Each row is a point. The window is the flat piece filled in between its corners: a triangle in 3 columns, a solid with four corners in 4, and so on. A path goes straight from each point to the next, and from the last back to the first. After which points does the path pass through the window?
In the rows, 128 means zero.

Window (4 x 4):
[[164 150 137  94]
 [113 113 181 172]
 [150  98 163  79]
 [ 76 142 115 191]]
Path:
(1): [142 112 187  86]
(2): [128 135 148  97]
(3): [143 109 136 112]
(4): [145 117 120 156]
(5): [ 78 120 185 101]
(6): [124 186 186 148]
(7): [138  68 144 132]
(8): [174  75 145  87]
(9): [111 138 170 102]
(10): [ 79 120 195 170]
(11): [134 111  91 177]
(12): [158  92  78 115]
Through the window after points: 4, 6, 8, 12

Window (8 x 8):
[[ 99 127 172 149  88 149 196 133]
 [122  78 135 128 181 141 124 115]
 [143 120 138 125 184  97 138 110]
 [133  88 109  78 110 179 156 129]
 [172 102 175 213 158  65 125 135]
 [174 165 100 198 130 191 115 174]
 [109 118 160 128 124 101 113  82]
 [121  83 175 153 159  71 142 185]]
Path:
(1): [ 98  91 110 193  98  88 158 149]
(2): [140 105 202 108 183  96 117 141]
(3): [147 127 162 151 132 132 141 146]
(4): [ 91 118 134 187 155 106 157 125]
(5): [127 113 114 158 126 119 135 135]
(6): [180 149 167 191 161 172 123 214]
(7): [162 109 181 135 112 190  58 156]
(8): [121 121 110 146 118 143 190 135]
Through the window after points: 1, 5

Window (11 x 11):
[[134 106 196 111 132 152  84 120  98 156 112]
 [187 127 100 118  54 113 183 148 184  76 152]
 [118 202 104 123 127 136 132 161 150 156  93]
 [106  57 123  96 106 202  90 131 164 138 216]
 [126  85 141 125 102 111 126  77  55 144 200]
 [119  90 150  91 160 104  85 114  81  96 103]
 [ 61 104 170   7 153 132 146 147 120  87 163]
 [150 127 129 142 161 118 150  63 108 149 106]
 [ 60 149 152 127 146 132 110  94 163 136 134]
 [122 154 128  52  98  89 118 146 142 176  90]
 [113 126 115 172  95 133 158 119 131 167  51]]
Path:
(1): [123 118 138  89  94 149 117 112  81  82 131]
(2): [137 153 144  76  72 217 160 113 140 115  78]
(3): [ 90 120 117 138 168  62  98 150 150 151 142]
(4): [ 84 119 135 106 160 111 136 210 164 147 153]
(5): [124 105 132 113  93 170 111  80 132 137 112]
(6): [146 153  92  75  72 150 134  87 162 113  97]
(7): [104 109 149 153 171  93 150 138 102 157 140]
(8): [133 110 124 137 146  57 159 140 168 161 110]
(9): [ 92 143 171  55  92 224  85 102  85 131 146]
(10): [136 157 152  71  85 163 107  84 163  90 133]
(11): [106 118 109 127 142  89 163 180 142 160 110]
(12): [113  95 132  83 126 126 124 151 140 128 191]
(13): [ 96 111 145  76 118 167 127 118 137 114 136]
(14): [127 124  96  71  80 160 105  85 109 149 179]
(15): [ 96  57 174 134 155 142 119 156 149 115 159]
(16): [114  89 164 124 190  90  94 124 130 178  90]
Through the window after points: 12, 14, 16

Window:
[[102  76 111 166 166  75 127 152 108 110 162 177 136 103]
 [115 149 125 151  94 109 189 155  61  74 105  85 169 178]
 [142 111  85  95  99 147  77 204  74 181 118 120 137 140]
 [132 108 187 106 134 140  83 126  65 131  64 137 125 100]
 [149 123 105  91 128 121 145 204 127  64 127 148  73  77]
 [174 182  87 194 137 100  86 168  97 115 148 152 133 120]
 [163  85 107  98  95  81 155 135 164 186 158 103 118  69]
 [ 82 141 143 100 126 116 198 170 110 134 192 169  76 124]
 [201  97  85 170  74 154  93 145  74 166 151 137 194 160]
 [137 193  39 130  76 143  97 112 116 111  88 146 133 117]
 [121 135 140 168  88  83 118 134  96  79 113  88  51  92]
 [107 119 129 133 118 175 152 196 149 101  97 162 166  83]
 [134  83 118 135 132 153 129  88 149 172 106 105 161 159]
 [143  66 146 153  99  60 134 199 132  99 139 148 170 167]]
Path:
(1): [154 105 121 153 111 110 151 178  88 131 112 116 122 125]
(2): [134 118 118 158  86  93 197 178 102 153  75 154 134 149]
(3): [127 117 117  92 136 151  94 161 135  92 172 119 120  69]
(4): [131 121 118 132 106 120 125 143 108 127 156 107 133 120]
(5): [172 111  74 104 100  99 113 220  63 161  28 160 129 167]
(6): [161  91 120 154  89 104 134 141 109 144 109 144 104 121]
(7): [ 98 184  83 102 156 143  74 169 128  92 153 117 160 102]
(8): [ 81 131 145  80 115 100 115 126 146  84 194 142 140 121]
Through the window after points: 2

Window:
[[168  69 155 102 131  98 119  88  55 153 112 124 126 143]
 [108 151 148 135  85  79 203 154 140 137 230  72  48  60]
 [160  70 165 119  90 113 160  97 129 151 141 106 182 184]
 [155  69 153 160 148 189 111 113  74 167 129  92 152 139]
 [ 86 173  27 104 132 111 153  92 119 133 151 101 131  94]
 [138  81 135 176 159 110 113  87  83 108 162 128 148 164]
 [147  96 145 148  99 145 119  65  68 187 178 144 132 166]
 [ 94 136  44 105 133  99 149 130 181 145 144 195 123  66]
 [177  91 158 148 104 161 109  53 131 120 126 106  97 150]
 [150 196 171 169 169  66 133 149 132 209 184  75  59 128]
 [ 63 195 205 184 105  60 127 159 121 185 165  65  51 103]
 [152 206 158 192  84  92 155 169  92 145 163  92  77 102]
 [146  67 136 132 112 138 122 131  84 151 140 111  97 218]
 [129 126 171  90 135 154 156 105 100 118 159 142 132 160]]
Path:
(1): [143 112 126 160 137 105 206  86  90 119 145 146 104 149]
(2): [132 103 132 128 111 137  95 117 105 147 149 102 136 132]
(3): [158 111 149 115  88 126  96  83  90 163 200 109 123 165]
(4): [101  99 116 187 165 122 201 132 112 156  84 153 119 133]
(5): [127 127 122 140 111 129 211  79 110 188 168 130 102 147]
(6): [140 119 174 129 122 103  86 170 110 108 168  80  88 134]
(7): [137 151 149 128  67 151  81 104 117 133 168 100 121 122]
(8): [133  75 137 140 150 118 175 113  84 149 138 135 127 162]
(9): [129 108 132 146 153 123 153  81 126 155 149 122 123 141]
(10): [122 128 113  60  57 121 111 143  79 123 165 120 135 131]
(11): [139 118 167 134 114 121  91 114 106 153 185 113 130 121]
(12): [139 126 139 143 125 126 163 105 102 148 137 112 111 135]
Through the window after points: 3, 5

Window, 14 rows:
[[135 149 142 109 146 122 149 108 118  93  34 106 163 133]
 [116 189 100 105 160 125 122 133 176 142  99  89 125 113]
 [165  95 137 100 117 104 140  75 133 148 200 112 207 110]
 [162 136  81 194 145 205 182  73 126 189 128 102  92 140]
 [143 127 126 153  92 138 108 102 105  84 134 182 100 141]
 [173 124 150  72 210 154 106 112 129  91 170  86 145 148]
 [ 48 123 156 123 135 151 112 131 166  23 129 191 154  66]
 [147 104 147 214  67  69 177  93 182 152 127 158 105  73]
 [179 120 159 119 124 151  97 138  97 161 205 173 115  47]
 [128 104 101 105 175  96  98 121 116 147  39  95  89 105]
 [120  94 191 128  85 119 138 148 124 181 134 188 159 137]
 [ 98 119 158 172 131 155  73 187 155 126 160 118 194 112]
 [123 114 134 138  70 175 118 164 155  90 120 148 101 104]
 [128 103 118 161 105  82 162 133 190 125  51 190 177 108]]
Path:
(1): [133 108 159 132 101 127 107 104 182 170 104 165 131 131]
(2): [154 153 155 105  99 172 106  84 149 112  82 183 127 112]
(3): [ 67 107 115 156 154 104 131 168 143  79 172 119 141  90]
(4): [ 65 152 110 130 141 126 173 169  68 128 164 139 147  92]
(5): [155 133 141 146 128 138  88 111 209 129  99 116 135 120]
(6): [132 108 162 134 138 141 116  83 160 136 142 142 190 103]
(7): [140 149  71 114  97  81 162 208 107 121 112  99 100 139]
(8): [116 113 160 134 113 133 152 152  96 127 144 163 154 115]
Through the window after points: 2, 4, 6, 8

Window (14 x 14):
[[147 160 126 106 205 167 151 166  80 130 140 122 102 168]
 [174  81  83 144  91 165 131 128  87 108 154 125 154 155]
 [ 75 135 124 129 125  45  94 130 115 129 156 116 167 135]
 [249 153 117 156 119 160  85 153  78 111 150 105 169 167]
 [110 121 106 149 129  56 139 151 139 115 122 135 154  66]
 [ 87  98 125 161 167  71 135 114 199 128 133  98 138 128]
 [ 83 127 139 127 127  72 110 126 172 194 116 140 120 107]
 [ 96 149 150 147 147 102  90  75 127 119 121 120  97  95]
 [209  92 115 122 109 146 158 155  74 128 169  44 132 138]
 [174 106 110 111 113 178 116 162  91 104 101  62 169 145]
 [185 126 146  64 158 112 132 105 102 107 101 131 107 166]
 [116 130 102 109 170 101 102 100 142 150 159 121 173  86]
 [138 161 193  83 162 162 153 141 134 108 160 135 122 145]
 [200 121  87 104 105 146  71 166 113  87 161  98 108 147]]
Path:
(1): [138 115 122 123 148  98  89 149 115 132 135 114 147 119]
(2): [159 103 151 125 172 138 109 171 101 104 152 135 136 139]
(3): [152 176 102 116  92 132 133 100 130 149 123  82 149 144]
(4): [144 146  98 119 144 125 124 104 136 138 137  86 144 121]
(5): [133 117 127 110 163 113 111 139 114 132 159 133 150 113]
(6): [144 102 166 141 178 129 108 145  92 134 162 131 116 132]
(7): [124 131  62  93  81 112 152 119 144 110 106  78 157 132]
(8): [153 149  97 109  91  90 149 109 116 140 111 100 137 145]
(9): [135  87 150 163 189 141  81 155 152 110 169 126 141 128]
(10): [160 111 155 113 175 135  94 153 148 128 149 133 142  89]
(11): [135 154 127 123 120 119 138 124 110 133 137 114 132 165]
(12): [146 134 101 140 101 117 143 117 119 111 137 103 143 140]
Through the window after points: 2, 4, 8, 10

Window (14 x 14):
[[ 96  89  93  39  61 171 136  75 146 116 109 124 217 167]
 [ 32 110 187 133 114 118 171 152 159 127 115 188 112  84]
 [135 137 107 119 134 170 131 129 182 105  90 117 150 154]
 [139 131 135  85  88 150 205 158  89 127 158 161 125 105]
 [142 148  86 159 108  90 187 104 123 129  67 104  80 117]
 [ 54  96 131 159 159 188 186 113  96 130 102 111  72 135]
 [150  96 101 154 172 188 187  91 114 115 110 205 101 105]
 [ 94 166 223 135  87  65  86 110 155 191 159 182  90 198]
 [100 126 183 146  50 146 152 138 138 144 164 192 158 102]
 [ 91 153 126 127  74  85 146 162 122  52 114 104 122 171]
 [198 157 189 121 159 135 137  79 101 108 133 120 155 193]
 [135 169 103 156 180 108 151  83 162 137 165 158 143 139]
 [138  50 141 128 118 160 150 130 173 122 151 165 145  91]
 [132 162 120 109 148 144 110  53 128 125 142 159 114 101]]
Path:
(1): [ 91  90 148 142 142  91 167 148  73 169 145 145 149  88]
(2): [138 178 136 107 119 178 121  53 189  85 119 171 101 151]
(3): [ 57 124 140  77  79 162 188 105 209  34 155 161 133 167]
(4): [146 125 155 155 116 111 128 142  89 192 120 144 131  97]
(5): [114 133 108 142 137 124 144 126 110 119 121 186 138 108]
(6): [ 90 100 137 101  81 162 183 101 182 121 112 113 104 145]
(7): [151 143 189 144  97 159 186 113 180  81 119 138  75 160]
(8): [ 75 137 119 113 113 106 126 121 101 131 125 143 156 138]
(9): [112 122 126 114  90  88 101 193 123 146 123 142 143 168]
(10): [ 70 153 209 149 111 142 196  37 166  92 142 169  87 113]
(11): [128 126 140 133 131 157 174  95 147 100 129 125 112 137]
(12): [112 159 140 156 129  61  79 177 129 177 125 206 136 113]
(13): [108 132 124 134 126  81 116 155 101 135 148 173 153 129]
(14): [ 93 144 156 134 101 155 192  96 181  89 114 125 102 137]
(15): [120 119 156 137  84 138 203 127 183 102 160 163 114 136]
(16): [127 139 142 121 131 125 131 118  97 106 112 123 136 153]
Through the window after points: 1, 9, 13, 15

Window (14 x 14):
[[ 92 111 147 179 120 185  72 126 122 184 134 201 173 121]
 [104 116 128 162 118 137 174  66 131 114 180  83 140 235]
 [197 140  98 162 132  67 138 127 102 207  89  94 127 120]
 [ 93 142  85 103 131 133 168 103 114 120 173 170 140 126]
 [154 110 171 121 209 170 107  70 152 111 107 139 100  71]
 [128  53 153 139 147 178 134 145 114 124 168 147 120 125]
 [143  50 184 164 104 105  94 132 142  75  81 197 128 147]
 [199 141 134  99 122 144 133 175 151 137 146 156 139 119]
 [164 105  88  86  91 190 129 132 145 196 145 148 120 170]
 [124 105 155 147  82 114 167  21 172 112 188  49 104 158]
 [115 151 114 155 142 148  45  96 120  94  89 126 121  62]
 [108 120 106 144  85 106 156 124 105 139  90 117 228 125]
 [189 145 166 159 129 209 142 101  90 186  94 126  96  72]
 [ 96  79 140 224 209 173 155 144 178 136 110 161  71 119]]
Path:
(1): [ 89 123 181 139 112 126 163 120 105 141  84 105 105 153]
(2): [143 111 109 156 144 149 115  76 160 116 164 129 122 104]
(3): [165 123 113 161 150 159 156  99 134 132 121 145 128 125]
(4): [ 76  78 181 127 134 125  86 141 140 132 115 100  92 107]
(5): [115 115 150 136 107 133 125 117 132 144 117 105 116 126]
(6): [169 114  93 174 178 135 161  84 122  73 166 197 206 107]
(7): [173 121  94 183 125 168 126 121 139 124 120 158 111 109]
(8): [111 104 227  80 139 127 106 118 102 193 110 119 151  89]
(9): [116 126 136 128 131 161 116 124 113 142 116 113 119 132]
(10): [178  62 152 186 166 131 156  48 207 123 154 205 173  79]
(11): [155  96 116 157 133 167 129 115 134 132 120 144 152 109]
(12): [100 152 215 105 133 118 119 135 122 173 156 163  49 119]
(13): [119 122 149 147 134 122 147  97 130 137 140  79 127 194]
(14): [133 105 112 161 125 163 152  72 135 114 161 149 136 145]
(15): [191 154 110 221  98 118 131  71 159 110 165 183 141 114]
(16): [116 104 158 117 154 150 128 127 101 152  88 101 127 108]
Through the window after points: 1, 9, 13

Window (14 x 14):
[[ 91 147  78 114  91 226 142 175 190 173 135 140 114 126]
 [204 188 175 119 148 192 120 144 123 111 110 184  97  98]
 [171 141 164  84 112 158 128  97 152  96  91 142  78 137]
 [ 82  78 166 107 104 160 176 163 106 100 153 152 126 109]
 [136 141 224 114  96  87 161 139  58 103  72  96  41 114]
 [ 93  79 171 128  96 121 104 108 114 108 103 125  96  77]
 [113 113 104 157 154  97  79 103 137  60 121  81 167 181]
 [ 68 146 146 144 194 137 107  73 158 109  96 146 136 173]
 [117  66  98 177 158  91 177 133 163 120  62 177 129 149]
 [ 98 106 121 124 121 117 147 161 119 120 166 182  29 182]
 [ 51  94 145 171 127 121 184  91 138 158 168  99  91 146]
 [122 146  57  96 128  39 122 140 148 100 136 121 140 140]
 [157 127 167 129 110 127 151 155 145 179 106 241 130 161]
 [ 53 130 124 164  99 132 153  53 100 102 108 105  89 147]]
Path:
(1): [118 114 140 117 141 133 130 112 114 121 102 127 113 131]
(2): [ 97 127 160 155  95 137 156 133 179 104 110 167 123 125]
(3): [101 129 142 152 117 143 119 146 177  73 129 133 120 156]
(4): [142 109 112 115 146  83 162  60  70 192  75 155  68 131]
(5): [105 123 116 131 140 153 129 126  96 172  88 132  95 133]
(6): [109 138 159 136 128 121 160 125 200  51 166 169 131 167]
(7): [ 76 160 128 159 105 112 129  86 184  87 143 148 142 124]
(8): [124  67 138 113 138 115 141 150  87 128 104 116  88 171]
Through the window after points: none

Window:
[[131 135 109 140 162 125 169 161 167  97  66 161 111 151]
 [ 56 114 152 125 144 104 141 155 108 124 148  76 105  99]
 [ 64  49 101  98 152 104 125 135  74 166 141 111 128 132]
 [151 138  83  77 129 187  87  67 208 187 115  84 132  49]
 [132 115  99  91 158  77 149 157 108 168 178  89 113 110]
 [147  86  55 142 166 181  99 113 186 151 165  84  90  54]
 [113 151  95 163 129  75 152 168 121  18  95 163 188 166]
 [162 127 145  86 150 143 103 181 114  52  81 137 150 135]
 [140  79 109  74 101 141  76 119 224 161 161 116  96  71]
 [179 101 124 178 114 126 192 154 155  60  73 113 173 149]
 [137 155 122 128  95 167 139 184 125  82 123 131 147 203]
 [107 101 157 144 157  94 108 116  83 171 176 140 112 111]
 [114 102 105  94 107 110 133 102  84 125 153 114  63 102]
 [ 93  95 115  85 132 145 143 151 102 168 165 153 126  38]]
Path:
(1): [136 113 100  94 128 138 136 128 143 104 149 117 111 131]
(2): [ 94 106 103 111 160 121 158  96 170  92 177 143 139 133]
(3): [136 111 109 126 115 134 120 164 111 166  97  96 116 101]
(4): [124  98 109 149 116 141 117 162 164 133 106 144 125 119]
(5): [169 179 116  55 197 142 165  93 106  66 183  42 179 121]
(6): [130 120  92  89 177 137 142 104 166  91 191 149 110 114]
(7): [135 117 111 106 129 113 124 155 123 167 113  88 129 100]
(8): [100 110 111 160 135 132 126 178 139 156  70 116 161  72]
Through the window after points: 6

Window (14 x 14):
[[134 120  65 138  98 176 122 128 120  81 185 182  98 113]
 [125 152 207 101 174 107 149 112 101  74  86 148 186 184]
 [159  95 133  89 188 112 178 107 144 140  89  92 225 153]
 [104 151  87 145 101 161 111 110  68 167 148 175  93 109]
 [151 171  56 143 140 121 102 155 127 144 132 174  88 141]
 [192  54 141 112 106 101 123 160  88 103  99  78  96 128]
 [163 113 160  81  93 131  92 112 139  99 154  72  43 107]
 [141 149 162 105  83 127 169 141 126 125 120 130 149 196]
 [127 161  74 138  93 191  60 140 127 133 102 185 140 126]
 [198 173 164  98 136 106 174  63  99 102  76 156 212 179]
 [158 153 118 204 103 180  91 140 129 143 175 174 101 110]
 [141  98 129 132  67  61 127 149 139  96 124  76  94  66]
 [127 129  77 189 108 187 128 114 152 118  95 152  59 122]
 [127  88 103 148  84 119  77  91 139 138 169 194  91 143]]
Path:
(1): [ 85  95  77 175 124 127 130 116  57  86 114  88 145 145]
(2): [124 101 120 159 138 109  97 125 139  98 127  82 119 186]
(3): [179 150 117  91  88 150 148 125 118 140 122 210 134  96]
(4): [138 120 148 101 114 128 123 130 152 128 117 157 108 115]
(5): [156 120  66 159 138 136 134 104  79 100 144 111 182 177]
(6): [163 167  93 172  62 127 134  59  79 100 140 125 145 175]
(7): [140 108 167  74 176 117 116 186 166 145  89 143 110 102]
(8): [201 126 170 105 139 137  93 103 159 160 109 194 115  90]
(9): [100 122  86 154  91 119 139 132  95 104 130  88 113 162]
(10): [115 168  70 167  74 143 104 109  83 112 127 111 129 147]
(11): [160 107 171  84 133 152 135 151 147 156 124 200 111 128]
(12): [179 158 150 115 117 130 118 129 170 142 132 203 119 132]
Through the window after points: 4, 10

Window, 14 rows:
[[216 199 141 107 104  85 148 186 117 176 101 136 177 180]
 [115 191 139  87  94  45 179  69 176 175  88  98 151 109]
 [ 60 140 137 103 165 122  73 114 135 176 109 106 158 156]
 [ 88 139 106 209  37 147 140 154 157  86  78  83  82 149]
 [ 41 115 152 143 179 110 133 142 128 119 114 138  78 147]
 [162  66 110 159 144 101 142 165 121 146 182 115  68 121]
 [ 95 144 141  57 107 103 186  90 139 216  91  85  37  95]
 [123  63 173  92 118 117 103 168 137 108  65 121 142  60]
 [129  82 194 119 181 104 121 127  91 138  97  81 127  87]
 [ 99 147 152  45  95 125 179 123 116 132 175 120 136  75]
 [156 107  99  74 134 106 116 115  89 102 102 125 185 106]
 [146 101 119 197 178 148 151 126 146 121 120 157 178 144]
 [114 140  99 169  96 113 143 161 105 151 115 133 103  78]
 [117 132 155 109 210 161 126 117 151  76 210 137  67  79]]
Path:
(1): [150 148 139 121 115 113 113 118  96 128 126 150 121 112]
(2): [141 121 122  83 175 111 168 173 162 132 118  83 167 141]
(3): [128 139 109  95 140  94 148 192 124 161 129  44 133  77]
(4): [120 130 138 155 122 125 136 117 129 126 107 153 119 136]
(5): [122 111 195 125  95 108 128 104 112 125 159 135 120 152]
(6): [126 162  93 111 177 121 154 144 142 140 124 114 110  98]
(7): [ 99 160  90  88 108  97 152 157 145 141  84  66 140  97]
(8): [179 120 202 149 125 113 135  99 106 140 142 177 130 158]
Through the window after points: 1, 3, 7

Window (14 x 14):
[[137 178 153 132 160  94 153 108 158 108 125 130 136  60]
 [133 149 125  95  74 172 133 152 127 131 118  50 140 132]
 [ 62 113 149 186 167  98 183 111 123  99 148 146 193  65]
 [119 143 156  99 178 149 153 125 194 146 111 180 158  83]
 [ 81 145 149 101  78 158  66  98  67  88 180 176 158  89]
 [119 115  90 126  75 137 131 127 136 128 184 119 114 193]
 [134  99 179 129 159 130 173  87  84 125 152 211 101 190]
 [194 146 103 158 100  98 132 108 153 203 123 163 158 151]
 [189 223 145 152 105 133 162 142 147  95 157 121 169 163]
 [130 172 106 148 111 185 100 135 103  45 110  84 125 149]
 [ 87 145 170  98 153 121 109 206  95 123  95 116 104 188]
 [137 158 138 119  97 146  79  98 175 146 170  72 190 117]
 [136 194 139 121 142 200  89 159 103 118 149 114 111 103]
 [ 86  83 150 231  58 145 108 144 112  52 160 120 125 123]]
Path:
(1): [180 135 144  96 123  95 122 208 135  57 135 166 166  83]
(2): [110 176 144 153 139 129 146  76 144 139 138 116 129 109]
(3): [ 82 177 167 162  72 174 167 139 161 164 153 145  96 185]
(4): [148 137 118 101 156 121 116 120 120 109 133 126 165 110]
(5): [171 100 137 118 137 104 135 139  97  54 129 115 193  95]
(6): [100 161 145 155 112 143 127 120 120 144 150 143 116 157]
(7): [ 71 127 159 139 106 161 123 110 138 145 124 138 123 110]
(8): [186 150 118 114 170  82 133 171  85  58 151 124 152 152]
Through the window after points: 1

Window (14 x 14):
[[ 66 129 120 201 125 123 139 124 114 134 136 119 103  99]
 [169 135 126  95 129  94 108 168 102 175 218 127 129 140]
 [122  35 135 117 214  83 186 153 146 134 126 168  99  83]
 [118 133  88 128 161 107 176 124 187  51 157 126 121  55]
 [202 211 117 168 119 106 133 145  99 234 123  62 151 152]
 [146 221 113 137 134 170 111 172  91 111 126 118 101  99]
 [112 105  91 116 142  89 120 158 153 166 129 159 152 108]
 [ 92  86  71 131 177 128 145 104 129 146 140 113 132  99]
 [117 155 137 153 172 133 176 125 146 168 145 144 111 165]
 [217 127 152  83 157  99 134 127  94  86 159 209 124 140]
 [117 152 209  76 189  72 117 135  80 124 148 146 118 115]
 [142 106 114 126 169  70 158 168 137 162  52  61  99 183]
 [159 132  95  84  52 178 152 150 114 145 139 145 137  96]
 [150 149 159 193 119 226 121 155 117 112 137 121 186 117]]
Path:
(1): [160 127 139 120 157 129  92 151 125 147 166 121  94  61]
(2): [178 156 141 126 149 142  93 103 177 135 156 107 114 104]
(3): [145 144 122 124 129 113 153 170  95 139 148 140 134 125]
(4): [162 143  88  97 159  98 186 184  55 148 143 134 131 116]
(5): [150 112 153 125 143 117 107 120 164 125 166 154 122 125]
(6): [162  96 135 132  98 132  97 103 201 144 167 112  73 159]
(7): [122 186  90 151 166 138 173 186  44 140 106 138 183  77]
(8): [ 93 121 121 150 150 113 161 143 102 138 150 137 139 108]
(9): [146 162 140 146 141 117  96 121 137 145 107  92  78 126]
(10): [204 178 163 118  97 154  38 161 148 204 122  93 114 104]
(11): [126 159 107 170 160 135 194 140  91 117 142 128 154 138]
(12): [ 92 183 106 162 124 133 209 132 100 119 140 159 182 190]
Through the window after points: 4, 8, 10
